Rows are points. Examples show where two turns around zero, p and q, send a point. Where does a point land after both, in the order given? Backwards means that the second turn is done in reverse. Each puzzle has new turns, and all numbers are rounded.

Turn p:
[-28  35] => [27 36]
[ 22 -59] => [-52 -35]
[ 6 24] => [25  0]
Turn q:
[34 30] => [-7 45]
[ 22 -32] => [39  1]
[-55   2] => [-32 -45]
Where do these land?
q, then p: [-35  44] => [-19  53]
q, then p: [ 48 -23] => [ 38 -37]
p, then q backwards: [-13 -21] => [-6 24]

Turn p:
[ 22  -9 -41] => [-2 47  5]
[-65 -46  -5] => [-65 -14 -44]
[ 4 16 25] => [ 18 -23   7]
[ -4 -35  27] => [  5 -14 -42]
[ 37  36 -49] => [14 48 51]
[ 6 38 43] => [ 31 -43  22]
Turn q:
[ 18 -16  63] => [27 57 24]
[ 29 -63 -26] => [ 61 -13 -41]
[-51  11  -7] => [-16 -35  36]
[14 52 36] => [-45  45  13]
[-17  16 -33] => [-22 -33  -7]
[  7   0 -33] => [ -4 -21 -26]
Where do these land?
q, then p: [38 40  9] => [-36  -9  41]
q, then p backwards: [-63 -21 -15] => [-14  55  37]
q, then p: [  7 -35 -38] => [  7  48 -19]
p, then q: [18 16 44] => [ 35  19 -30]

Turn p:
[ 28  38 -17 -25] => [-50  22 -14  -2]
[-49  34  -4  29] => [ -5  -8  62 -22]
[-16 -37 -16 -21] => [  8 -43 -20   2]
[ -6  10 -16  26] => [-5  0 28 15]
[ 24 -48   1 -30] => [ 15 -17 -55  14]
[ 1 -7 53 -9] => [ 35  22 -18 -31]
[18 10 -1 30] => [ 2 24 16 22]
Turn q:
[ 22   1  -9 -19] => [  1  25  -5 -17]
[27 12 76 38] => [63  9 -6 63]
[ 10  -6   7 -13] => [ 1 18  5  1]
[-54  -2 -44 -20] => [-63 -30   3 -21]
[26 12 -3 25] => [ 33  -5 -15  -9]
[-15  13   6  -9] => [-16  -1 -10  13]
[-17 -30 -33  -2] => [-21 -17  28 -28]
Where do these land?
p, then q: [  2 -60   5   6] => [ 41   2  18 -41]
p, then q: [26 10 21 15] => [  9  -2 -37   1]
q, then p: [-36   1 -43   9] => [ 20 -48 -19 -14]
p, then q: [ 24  29  -5 -47] => [-53 -22 -14 -12]
q, then p: [-15  20  23  18] => [12 -5 13 34]

Turn p:
[-15  35   4   4  21 -29] => [  4 -13   9 -12  43  22]
[-19 -37   5 -21 -12 -17] => [  6  -9  25  18  -3 -39]
[ -7   3  46   8 -36  15] => [ -3  -7  31 -38 -37   0]
[ -7   8 -19  18  38  24] => [-7 25 -7 24  9 37]
[  3 -27 -26  33 -19  40] => [-41  35 -12  13 -35  -5]
[ -2  35   3 -22   4 -11] => [ 11 -33  -5  -8  15  18]
[ 46 -17 -12 -20   4 -22] => [ 29   3 -39   1   6 -32]
Turn q:
[45 28 22 13 14 15] => [ 38  -1  16   5 -10  45]
[ 10  -9 -32 -20  27  -9] => [ 22  31   1  -4  15 -26]
[-30  20 -17   8  -2  19] => [  4 -35   6  11   7 -24]
[-40 -25  28 -10  -4 -24] => [-59   9   9  -2   7  -6]
[33 27 22 34 -6 10] => [ 24 -16   9   9 -32  40]
[-30 -33  32 -40 -31 -11] => [-63   7 -24 -10  31  10]
[  0  -2 -39  -9  -3 -21] => [ 10  18 -20  12  -2 -33]
[ 11  -7 -16  23   4  20] => [ 22 -12   1 -20 -16  -7]
Where do these land?
q, then p: [-17  27  -7 -76  27 -19] => [16 40  3 -7 55 54]
q, then p: [-41  11 -11   7 -12   3] => [ -6  17  24   6  19 -28]
q, then p: [ 33 -34  -6  12  30  21] => [ 37 -39 -23  -6 -18   1]
q, then p backwards: [ 12  24  -5  19 -14   9] => [  5   5   4 -32   4  17]
p, then q backwards: [ -9 -14  -1  33 -12 -16] => [-19 -27   3 -12  19 -14]
p, then q: [  6   0  29 -29 -22  22] => [-14   5 -42 -16  -6  20]
q, then p backwards: [ 25 -19  -9 -17 -10   7] => [32 12  0 13 10 -6]
q, then p: [ -7   5  10  52  12 -26] => [-18 -15  26 -39 -24 -20]

Turn p:
[ 38  29  27 -19  25 -76 -13  -1] => [  4 -34  13 -30  27 -74  17 -35]
[ 19 -67  21 -24 -20   5 -22 -18] => [-55  10  -2 -15 -39  -9  38  26]
[  7 -17 -35 -18  11  11  35   9] => [-14  -7 -10 -12  36  37   7  17]
[-30 -45  16  -9  20  28  30 -15] => [-17 -15  37  -2 -21  49  14  26]
[-30   4   8  57   3   2 -30 -16] => [  8   3  12  58 -32  -4 -14 -24]
[-53  -7 -46 -19  15  24  10  10] => [  0 -23  -5  20  16  40 -36  47]
[  3  33 -10 -27 -40 -24 -11   3] => [ 14  25 -12 -14  21 -44 -17  20]
[-35  19  24  10   1  15  -6  -1] => [ 29  -2  19  10 -28   4 -21   3]
[ 24  11 -20  17   6  44  16 -15] => [-11  25 -10  -6   7  42 -17 -29]
[ 32  25  18  50 -12 -29  19   6] => [ 31  23   5  12  17 -18  31 -51]
[ 26  15  -2 -17 -10   0 -27  38] => [ 13  -3 -48 -22  -4 -22  -1  -1]
Turn q:
[ 29  28 -18 -26   5  20  31 -12] => [-24  21   6 -14 -52  -3   7  13]
[ -5  21   1 -14  14  33   1 -11] => [ -5  14  -1   2 -15  -7  31  25]
[ -9 -31 -17 -30  24 -37  20  30] => [ -2   7 -15  34  -5  -6 -62  11]
[-52   2 -19 -12  -8 -19  10  -2] => [-16  34 -25   4  33 -19 -16   0]
[ -6 -13  10   1  54 -43  -9  36] => [ 22  -9 -11  69  -2   1 -29 -13]
[ 27  11 -23  36 -25  42 -26  -8] => [-13 -35 -14 -40  -7  27  43  -5]
[-50 -67  35 -25  -2 -26 -25  21] => [ 42  -3   7  25  69  -5 -49  32]
[ 24  15  12 -31   8 -49 -38   8] => [ 34  29  10  25 -10  48 -19 -20]
[  8  -6  19  38 -30  20   3   9] => [-14 -37  24 -19  19   0  16 -11]
[ 25   9 -11  36  -9  24  14 -54] => [  4 -14  -5 -51 -28 -25  34 -21]
[  9  31  10  27 -32  34  19 -18] => [-29  -6  24 -35  -4 -11  42 -12]
Where do these land?
p, then q: [ 26  17  -8 -12  -9  10   8 -61] => [21 50  3 22 19 -2 36  4]
q, then p: [ 15 -32 -30  19  11 -15 -22  13] => [-46   5 -29  16  -4  14  -2   6]
q, then p: [ -8  31  65 -14  -2 -11   4 -25] => [ 33   8  38 -33  -3 -18  14 -45]
p, then q: [-12  -6  -7 -30  49 -42  -3  25] => [ 30 -32 -10  14   5 -16 -55  21]
q, then p: [ 26  11  -8  43 -19  16  40 -38] => [-21  11  43 -18  16 -27  11  50]
p, then q: [ 27  35  17 -29  15  24  -7 -26] => [ 33  47   1 -12   8  23   4  24]
q, then p: [ 25  -5  -4  31 -24  12  26  27] => [-17  -8  25  12 -31   3   9  40]
q, then p backwards: [-17 -28 -35  23 -26  20  24  24] => [ 17 -10 -35 -45  28 -10 -23  -6]
p, then q backwards: [-22 -12  17 -43  -8 -20 -28   8] => [  3 -30  -2  -7  15  42  32 -11]
p, then q: [-38 -22  24 -30  47  -4 -39  24] => [  8 -37   6 -24  42  16 -57  19]
q, then p: [-22  11 -31  42 -34   9  -4  30] => [-21 -33  28  22   4  37 -23  28]

Turn p:
[ -2  17   9 -35  26 -18  34 -13  15] => [-34  -1 -14 -32  -3   0   2 -11  40]
[ 18 -18  15  14  16  27  -9 -38  -3] => [ -7  25   9 -13  18  33  22   9 -26]
[-15  15  38 -36  33  -1  10 -13  17] => [-41   4  20 -39 -12  -2  14 -20  21]
[ 14 -39 -14   0  21  28  12 -15  -7] => [  4  -3   2 -19  48  22   6  15 -11]
[  6   8 -12  -3 -23  -8 -35  43 -11] => [ 47 -10   6  12 -21 -31  -8  -6  -8]
[ 30   4  23  16 -13  37   2  10 -13] => [  9  33  15  -8   1 -12  -3  38 -22]
[ 17 -30  -1  37 -23  -4 -14  35   5] => [ 39  -1  18  41   9 -10  11  27   0]
[ -9  24 -31 -15   2 -36   2  -9  25] => [  1 -14 -26   4 -21  17 -15 -29  35]
[-16   9 -34  43 -11 -22 -17  37 -19] => [ 31  -1 -10  56   7 -25 -23 -21  -7]
[ 16 -16  33  -4 -14   7   2 -15 -29] => [-10   8  -6 -12  -1 -11  32  26 -27]
[-60  26 -25 -17 -14  -9  12 -23  21] => [-39 -39 -12   9 -25  20 -38 -28   5]
Turn q:
[-19 -15  -4 -37 -60  15  17   1 -37] => [  1  -6  -7  19 -52 -20  -2 -13 -61]
[-15 -34  -4  14  -5  -3 -13  -1  48] => [-28 -17 -26   8 -10   3  20  29  31]
[ 36  10 -29 -18 -20  27  18  -4  -2] => [ 15  -1  16   9 -41  12 -38 -15   5]
[  3  36  -2  20 -12   2  20   6 -15] => [  0  23  15   6  12  23 -23   1 -24]
[  3 -10   7  -2 -18  28  -6 -25 -40] => [-15 -22  27   1 -13 -10  -1 -31 -29]
[-29  24  -5  -1  47  -4  38  -6  42] => [24 32 24 28 20  2 20 45 34]
[ 10  -9  39   1  14 -16  -1  35  24] => [ 26 -20 -27 -22  22  17  13  27   4]
[ 15 -20 -17  21  23 -26 -15  -1 -18] => [ -8   8 -17  -8  19   7  12 -40  22]
[-26 -11   1  16  21  -3 -39  28   9] => [-22  12 -15 -40  10  -3  31  14  13]
[ 21  30  14 -13  10 -20 -19 -32 -12] => [  9  -7  10  -3  35 -32 -32 -16   4]
Where do these land?
p, then q: [-46   6  30  40 -22  29  22  -2   2] => [-36  14  -3 -25  32   4  36  12 -44]
q, then p: [  4  -3 -14  -9  20   5 -28  -6  21] => [ -1 -19  11  -1 -20  11   4  -3  31]
q, then p: [ 24  18   1  13   3 -14 -10 -16 -30] => [ -8  12  -1 -16   1  21  20 -31 -16]
q, then p: [-12  -4  22 -14 -24  13  17  25  12] => [ 24  -8  -7   2  12 -31  -8  25 -12]
q, then p: [ -2  14 -19   0   1  -9  27  20   9] => [ 15  26   2   0 -13  -2 -27   6  -4]
q, then p: [  2 -37 -16 -26   7  18  -8   6 -35] => [-22 -14 -39  -5 -17  17  15  32  -3]
q, then p: [ -4  -3   7 -13  42 -76 -26 -14 -19] => [ -4  21 -42 -10  22  33   4 -48  53]
p, then q: [  9 -23  19   0  12  39  15  -7  -9] => [ 36  12  11 -23   8  -8  23   6 -15]
q, then p: [-29   5   1 -23  -7 -12   4 -32  37] => [ 14   2   6  49   1 -20   4  -9  30]
p, then q: [ 13 -36  -9  17  -2 -16  -4 -12   6] => [10  0 19  5 -6 38 10 -4 14]
p, then q: [ 41  64 -21  14 -32  22  -9  40   6] => [-17   0 -34 -49   7  -3 -76  -3  -3]

Turn p:
[ 26   8  27 -11 -14  -6 -23 -15   6 -22  -4] => [ 12   3  17  -1 -19   7  20 -24  21   8 -29]
[ 23  17 -15 -14 -24  -9  18 -26  19  23 -14] => [-36   6  31  -3  20  13  24  -8   3  20   8]
[-15 -22 -26  17 -27  17  -8 -13 -22  21   4] => [-14   1  -9 -31   3  -9  25  28 -25 -22   6]
[  2  26  -7 -11  32  22 -32  16  -2  -4  22] => [ 15 -25 -24  36   0   2  -1  10 -14  13 -31]
[-27 -11 -28   1  22  -3   9   0  19 -24 -31] => [-13   8  -2  -7  -1 -38 -36  19   9  25   5]
[ 19 -12  -6   5 -15  12  14  10 -11  26  16] => [-17  -5  -2  -8  14  24   5  -2 -18 -27   3]
[ 11  -9 -22 -18  -7  -2   6  24  18   0  -3] => [-21  -4   9  -4   7  20 -23  16   8   4 -11]
[ -8  20  18  20 -24 -35  14  -3 -20 -23  13] => [ 15  29   2  17  -9  -1  21  -1  36 -26  21]
[ 28  12  25   8 -18  13  -8   8  -9 -18 -11] => [-10   0  -4   5 -32  10  13 -27  13 -12 -17]
[ 19  29  15   3  14 -36  -9   8  26  26   3] => [ 12   1  40  40  -3  23  -2  -9 -10  16  11]
[-14 -31  21  15  32  22  13   1   7 -21  14] => [ 23 -19 -15 -11   6 -30 -34 -21  -1 -21  -1]
[-32 -12   4   0 -15  21 -17 -14 -21  -7  14] => [ 20 -13 -25 -25  -4 -16  24  16   2 -10  -1]
[-27 -28 -18   9  34 -29  18 -20 -22   0   9] => [ 26  37  -9  -9  33 -29 -18  13 -15  -5  19]
[ -5  10  13 -23   9  12   5  23  11  23 -32] => [-12 -17  -8  -2 -15  23 -18  -9  -8  34  18]
Turn q:
[-46 -14  -3   9  21  25  -3 -17  -6  18 -16] => [-36  -1   2  24 -32  11 -31  14  15  -2  -4]
[ 13 -35 -17  -6   9 -14 -12 -20  -8 -10  13] => [ 17  10  21  -3   7 -10   2  24  19 -16 -26]
[ 13  21  -4  21  20 -10  -1   6  -1   5   3] => [ -7  -6  -8   3  10   0  19 -18  20 -12  12]
[  8   2 -13  -9 -17  10  -4 -12   7  -9  34] => [ 18  26  -5   2  23   2  -9  11 -13 -14   3]
[ 12 -11  21  -3  20 -17 -13 -18  13 -18   7] => [  2  16  19 -35  -2  -8   0  -6  18 -12  -6]
[  7  21 -15  -6 -39 -17 -13  -6  -8 -17  -5] => [  1   8  -7   5  22 -35  13  -4 -31   4 -10]
[  7  -2  13  18 -42  25   3 -12  19   2  -9] => [  1   5 -25 -11 -23  -3   1  14 -40 -16  12]
[ 13   7  -3   1  14   5   8  33  14 -19   3] => [ 7 -6 16 -6 12 12 18 -2  3 10 33]
[ -2  13  -7  -9   6 -19  -5   7   0  76  -4] => [ 14   1 -27  39 -23  22   9 -43  15   7 -30]
[-56 -10  -9  -9  -2 -15  -6  39 -43  -8  -5] => [-26 -10   0  25  13  -8  -8  24  17  67 -13]
[ 12  -4 -19  -5  20 -12   4 -18  27  -9  10] => [  2  16  29  -4  11  13  10  -6   4 -27  -7]
[ 11   5  48  -1 -31   3  40  13 -22 -16 -18] => [  3 -47 -23 -44   2  -2  -9   2 -31  22   6]
[  9   8   9  -2  22  36   2   6   9   5 -13] => [  5 -12   9   5 -20   8 -15 -11   4 -10  34]
Where do these land?
q, then p backwards: [ -1 -29  18 -25 -28  16   2 -34  10  16   6] => [  7 -40  -1   6  20  -8 -33  29 -15  -6  -7]
q, then p backwards: [ -1 -38 -11   5  32 -22  -3  12   0 -41  10] => [ -9  -5 -22 -17 -42 -29  -4 -21  30  -8   9]
p, then q: [-21   3 -28  24  -4   3  -2  -2 -19  31 -33] => [ -3  -3 -29  20  38   6  -7   5   6  37 -11]
q, then p: [ 15  23 -26  -6  -1 -18  10  23 -11  -1  10] => [  0   9   1   8  21 -19 -18 -25 -25  -7   7]
p, then q backwards: [  5  -7  12  -7 -30  30  -1   1  37 -13  12] => [ 12 -10  11   9  35 -18  25  -9 -21  -4 -25]
q, then p: [ -6   4  20 -13 -22  -4  12 -12 -10 -17  -5] => [ 14  19 -14 -11  -2  14   2  11 -13  20  -6]
p, then q: [ -9   8  29 -34 -10 -13 -10  20  16  29   5] => [ 40   1 -15   1 -25  17 -20  17   0 -14  20]
q, then p: [-5 12 25  2 11 11 26 16 22  0 30] => [ -1 -36 -22   1  26  -1  12   2 -10   8 -23]
q, then p: [ 30  19  17  16  18 -27  -1  22 -14  21 -12] => [-16   5  31 -27  42 -15  -8 -10   3   3   2]
q, then p backwards: [-24  -5 -25  13 -13  -4 -26 -31  18  15  -1] => [ 28  11 -27  29  -1 -11  -8   9 -25 -19  -8]
q, then p: [  9   7 -20  19  16  17 -10   1 -39 -28   2] => [ 31   3  23  15   3  -5 -40  13   2 -17  -3]
p, then q backwards: [  7   3 -11   6  31  12   2 -17  -9 -13 -25] => [-18  22   8 -10 -24 -11 -25  -7 -10   2  -8]
